Each point is reached from the start by the listed moves, each made once or not at all, plus a little noise. Is the number of moves made odd or even? Then give how often each move was made.
(in the rows, 128 means zero)

Moves:
(1): [164 154 166]
(2): [117 173 147]
Start: [138  79 134]
Points:
[164 154 185] -> even (1, 1)
[137  80 134] -> even (0, 0)

Moves:
(1): [168 129 133 119 132 134 133 113 124]
(2): [108 171 160 117 141 142 118 117 109]
(3): [117  83 185 106 120 129 160 116 144]
(4): [132 140 145 172 113 131 140 118 139]
(5): [114 122 120 136 154 136 120 112 147]
(6): [129 121 113 135 125 175 142 137 113]
(7): [118 139 108 121 136 106 172 103 121]
(8): [133 142 137 133 160 118 157 175 140]
Start: [135 108 141 138 145 120 106 159 122]
Points:
[152 115 234 113 181 175 171 177 108] -> odd (1, 1, 1, 0, 0, 1, 0, 1)
[109 106 233 158 135 188 153 133 115] -> even (0, 1, 1, 1, 0, 1, 0, 0)
[131 127 218  98 226 115 200 122 140] -> even (1, 1, 1, 0, 1, 0, 1, 1)
[132  86 208 172 148 161 195 193 145] -> even (0, 0, 1, 1, 0, 1, 0, 1)
[107  77 166 127 199 142 216 160 149] -> odd (0, 0, 1, 0, 1, 1, 1, 1)

Moves:
(1): [159 137 128 119 128 144 113 132 124 126 131 128 123 135 135 126 124 132]
(2): [122 169 105 150 141 126 122 121 126 113 118 141 136 119 133 128 120 117]
(3): [127 139 181 137 129 135 124 125 129 126 137 145 146 126 142 108 120 146]
(4): [130 120 125 178 142 130 128 138 144 129 147 120 117 135 133 138 140 113]
(5): [112 133 120 121 174 134 132 137 124 139 142 120 118 113 119 124 135 136]
(6): [116 129 125 124 127 157 149 128 118 118 131 126 141 132 124 130 132 109]
(7): [141 139 121 130 126 125 180 133 129 138 124 141 124 131 122 122 121 135]
(8): [116 133 127 124 124 135 128 158 138 135 126 125 147 122 134 131 136 128]
(9): [125 138 130 115 128 139 121 118 165 121 134 119 114 122 124 121 118 131]
(10): [132 138 127 127 125 139 124 123 125 159 129 126 128 127 132 133 128 118]
(11): [128 136 122 128 119 119 113 134 126 134 163 124 144 130 125 135 117 128]
(12): [130 114 119 135 131 128 125 125 136 130 132 154 131 110 118 124 138 129]
(13): [138 116 123 125 135 121 130 110 139 132 121 115 154 118 144 125 116 130]
(14): [124 128 126 123 139 125 130 110 131 127 129 137 138 153 128 129 135 139]
(15): [114 121 117 124 137 130 141 132 125 123 136 145 112 130 181 119 128 111]
(16): [131 135 142 119 139 134 131 134 125 119 140 136 126 115 135 177 125 127]
(17): [136 146 128 115 119 123 146 125 128 125 140 123 129 121 134 125 159 134]
(18): [123 124 112 150 122 142 115 121 123 134 131 130 123 119 126 130 135 160]
Start: [151 127 132 121 114 123 158 125 135 105 133 126 133 127 133 117  77 109]
Points:
[163 225 142 160 192 193 244 143 128 113 199 167 124 106 214 138 101  79] -> odd (1, 1, 1, 1, 1, 1, 1, 0, 0, 1, 0, 0, 0, 0, 1, 1, 1, 0)
[115 195  89 139 171 178 221 159 124 106 152 149 151  82 132 160  85 126] -> odd (0, 1, 0, 0, 1, 1, 1, 1, 0, 0, 0, 0, 0, 0, 0, 1, 0, 1)
[138 136 121  93 181 174 177  84 177 125 168 134 160  90 135 158  80 102] -> even (0, 0, 0, 0, 1, 1, 0, 0, 1, 1, 0, 1, 1, 1, 0, 1, 0, 0)
[165 171  97 129 178 181 249 134 129 137 196 142 113 152 191 111 129  89] -> odd (1, 0, 0, 1, 1, 1, 1, 0, 0, 1, 0, 0, 0, 1, 1, 0, 1, 0)
[143 139 140 109 175 198 144 110 162  99 223 160 159  68 197 128  53 140] -> odd (1, 0, 1, 0, 1, 1, 0, 0, 1, 0, 1, 1, 1, 0, 1, 1, 0, 1)
[153 151 161 120 139 160 201  77 180 132 163 166 149 114 214 131  54 156] -> odd (0, 0, 1, 0, 0, 0, 1, 0, 1, 1, 0, 0, 1, 1, 1, 1, 0, 1)
[133 191 146 174 207 175 221 111 185  87 184 183 141 104 132 139  83 107] -> even (0, 1, 1, 1, 1, 1, 1, 0, 1, 0, 0, 1, 0, 1, 0, 1, 0, 0)

Moves:
(1): [154 140 134 143 153 129 119 115 128 128 135 122 124 136 127 120 147 135
 126 122 142 111 132 128 130 118 143]
(2): [128 156 138 120 151 145 112 114 134 157 130 155 140 131 116 121 135 117
 134 130 134 127 105 130 142 133 130]
(3): [114 125 147 134 128 144 128 165 123 128 131 121 130 147 131 118 136 149
 130 139 142 132 116 117 138 120 142]
(4): [127 137 114 148 115 118 132 118 117 131 133 127 105  98 112 118 132 115
 120 156 117 123 133 121 122 115 117]
(5): [135 131 113 126 153 104 147 134 125 102 122 133 132 137 158  97 123 102
 132 141 136 132 120 108 129 123 119]
(6): [ 91 121 117 122 122 151 142 113 123 125 108 115 118 106 122 131 113 115
 125 140 155 115 111 109 106 104 135]
(7): [138 147 132 131 128 150 161 152 138 122 130 131 120 117 117 122 129 126
 132 104 135 134 125 101 125 140 143]
(8): [122 130 127 131 136 142 119 137 111 105 150 127 135 117 124 119 106 145
 127 131 129 165 144 141 119 124 133]
(9): [126 120 114 141 128 137 123 132 153 133 149 101 140 146 125 118 126 126
 112 129 136 129 130 123 124 141 120]
(10): [127 118 130 129 133 126 135 150 140 171 135 139 120 130 119 133 128 120
 151 132 152 138 128 141 122 113 139]
(11): [123 113 125 109 148 124 152 136 124 131 164 130 135 159 110 137 118 132
 118 146 145 129 115 130 126 119 147]
(12): [136 116 135 148 130 152 140 142 132 138 113 144 142 127 111 106 133 112
 116 151 121 125 129 135 131 100 120]
(13): [140 148 158 137 124 127 147 138 130 141 134 117 140 116 122 132 140 109
 110 155 145 129 130 161 148 132 137]
(14): [132 140 129 134 136 115 144 121 132 136 121 127 132 153 125 131 106 124
 119 132 130 130 137 121 129 135 117]
(15): [144 160 103 141 139 137 147 123 119 130 137 130 128 106 176 148 160 133
 127 145 106 137 129 139 104 138 122]
(16): [135 133 128 124 128 123 116 148 147 123 125 132 123 123 114 165 120 149
 121 127 147 120 115 128 114 147 121]
(17): [102 135 106 112 134 140 106 121 132 103 116 114 112 140 117 122 153 106
 118 108 118 133 118 130 127 138 160]
(18): [135 118 108 122 132 119 132 123 128 126 124 120 131 141 128 139 132 153
 129 121 138 141 104 144 132 139 134]
(19): [128 121 106 132 136 131 139 133 123 112 132 120 131 129 127 134 137 141
 141 121 131 110 144 138 118 144 119]
(20): [132 139 116 124 110 130 137 130 138 128 118 142 123 123 147 124 117 125
 145 139 113 113 122 134 136 115 123]
(21): [120 145 127 114 114 110 136 113 135 112 135 135 114 139 135 130 146 138
 121 117 140 142 128 142 111 132 122]
(22): [139 115 125 127 121 131 131 123 147 123 134 139 137 124 113 128 124 136
 154 163 133 147 141 121 132 121 144]
(23): [110 134 125 112 140 112 120 109 131 127 118 127 119 111 137 130 130 145
 117 130 118 128 140 133 138 119 104]
(24): [126 134 156 127 133 122 132 124 138 122 137 131 123 128 130 122 137 128
 138 129 126 128 105 146 117 122 132]
Start: [104 127 154 136 147 135 103 142 118 182 115 104 169 110 149 127 129 149
 119 122 134 132 164 124  85 133 102]
Points:
[ 79 207 110 113 181 120 245 110 150 164 127 137 149  89 129  97 114 105
 118 231 203 129 157 112  81 100  91] -> odd (0, 1, 0, 1, 1, 1, 1, 0, 0, 0, 1, 0, 1, 1, 0, 0, 0, 0, 1, 1, 1, 1, 1, 0)
[ 61 164 106 124 185 216 152 200 202  93 123 111 174 143 120  73 152 166
 149 164 227 177  73 123  33 130 149] -> even (0, 1, 1, 0, 1, 1, 1, 1, 1, 0, 0, 1, 0, 0, 0, 1, 1, 1, 1, 1, 1, 1, 0, 1)
[107 166 164 102 213 101 148 114 132 226 138 110 195 150 117 155 127 162
  85 171 178 148 128 180 128 142 102] -> even (0, 1, 0, 0, 0, 0, 0, 0, 0, 0, 1, 0, 1, 1, 0, 0, 0, 1, 0, 0, 0, 0, 1, 0)
[ 95 190 123 167 154 221 189 200 162 223 119 152 144  51 112 146 187 157
 155 212 210 146 131 111  11 103 111] -> even (0, 1, 1, 1, 0, 1, 1, 0, 0, 1, 0, 1, 0, 0, 1, 1, 0, 0, 1, 0, 1, 1, 0, 0)
[113 200 139 108 178 138 186 170 160 144 118 136 169 127 174  95 171 183
 155 173 191 160 134 147 127 146 109] -> odd (0, 1, 1, 0, 1, 0, 1, 0, 0, 0, 0, 0, 1, 0, 0, 0, 0, 1, 1, 1, 1, 1, 1, 0)
[125 115 137 120 200 128 114 122 166 150 189  88 184 141 143 109 121 219
 138 178 161 173 141 168  90 101 130] -> odd (1, 0, 0, 0, 0, 0, 0, 1, 1, 0, 1, 0, 0, 0, 0, 0, 0, 1, 0, 1, 0, 1, 1, 1)
[153 249 145 134 187 135 203 150 190 183 102 179 182  76 191 119 152 131
 114 219 160 158 151 137  92 129  72] -> even (0, 1, 0, 0, 1, 0, 1, 0, 0, 0, 0, 1, 1, 1, 1, 1, 0, 0, 0, 1, 1, 1, 1, 0)
[126 191  64 155 224 137 146 138 174 156 165  99 143 150 102  64 158 141
 146 136 214 200 162 120  58 159 148] -> even (1, 1, 0, 1, 1, 0, 1, 1, 1, 1, 0, 0, 0, 1, 0, 0, 1, 1, 1, 0, 1, 1, 0, 0)
[172 182 148 174 179 146 133 143 206 195 135 100 191  81 179 152 189 188
 103 223 147 130 134 204  82 112  90] -> odd (1, 0, 0, 0, 0, 0, 0, 0, 1, 0, 0, 1, 1, 0, 1, 1, 0, 1, 0, 1, 0, 1, 1, 1)
[ 87 134 117 107 186 128 163 167 133 188 174 120 164 131 175 163 178 217
 152 192 173 176 183 161  45 113 118] -> even (0, 0, 1, 0, 0, 0, 0, 0, 0, 1, 1, 0, 0, 0, 1, 0, 0, 0, 1, 0, 1, 1, 1, 0)
[119 181 202 149 190 225 170 210 161 220 122 129 187 121  86 123 139 141
  95 195 236  83  86 116 105  80 163] -> even (1, 1, 1, 0, 0, 1, 1, 0, 0, 0, 1, 1, 1, 0, 0, 1, 0, 0, 0, 1, 0, 0, 0, 0)
[ 90 238 137 157 209 170 168  87 116 213 134 109 156 110 108 106 207  72
  46 221 177 125 129 159  53  91 141] -> odd (1, 1, 0, 1, 0, 1, 0, 0, 0, 0, 1, 1, 1, 1, 1, 0, 1, 0, 0, 0, 1, 0, 0, 0)
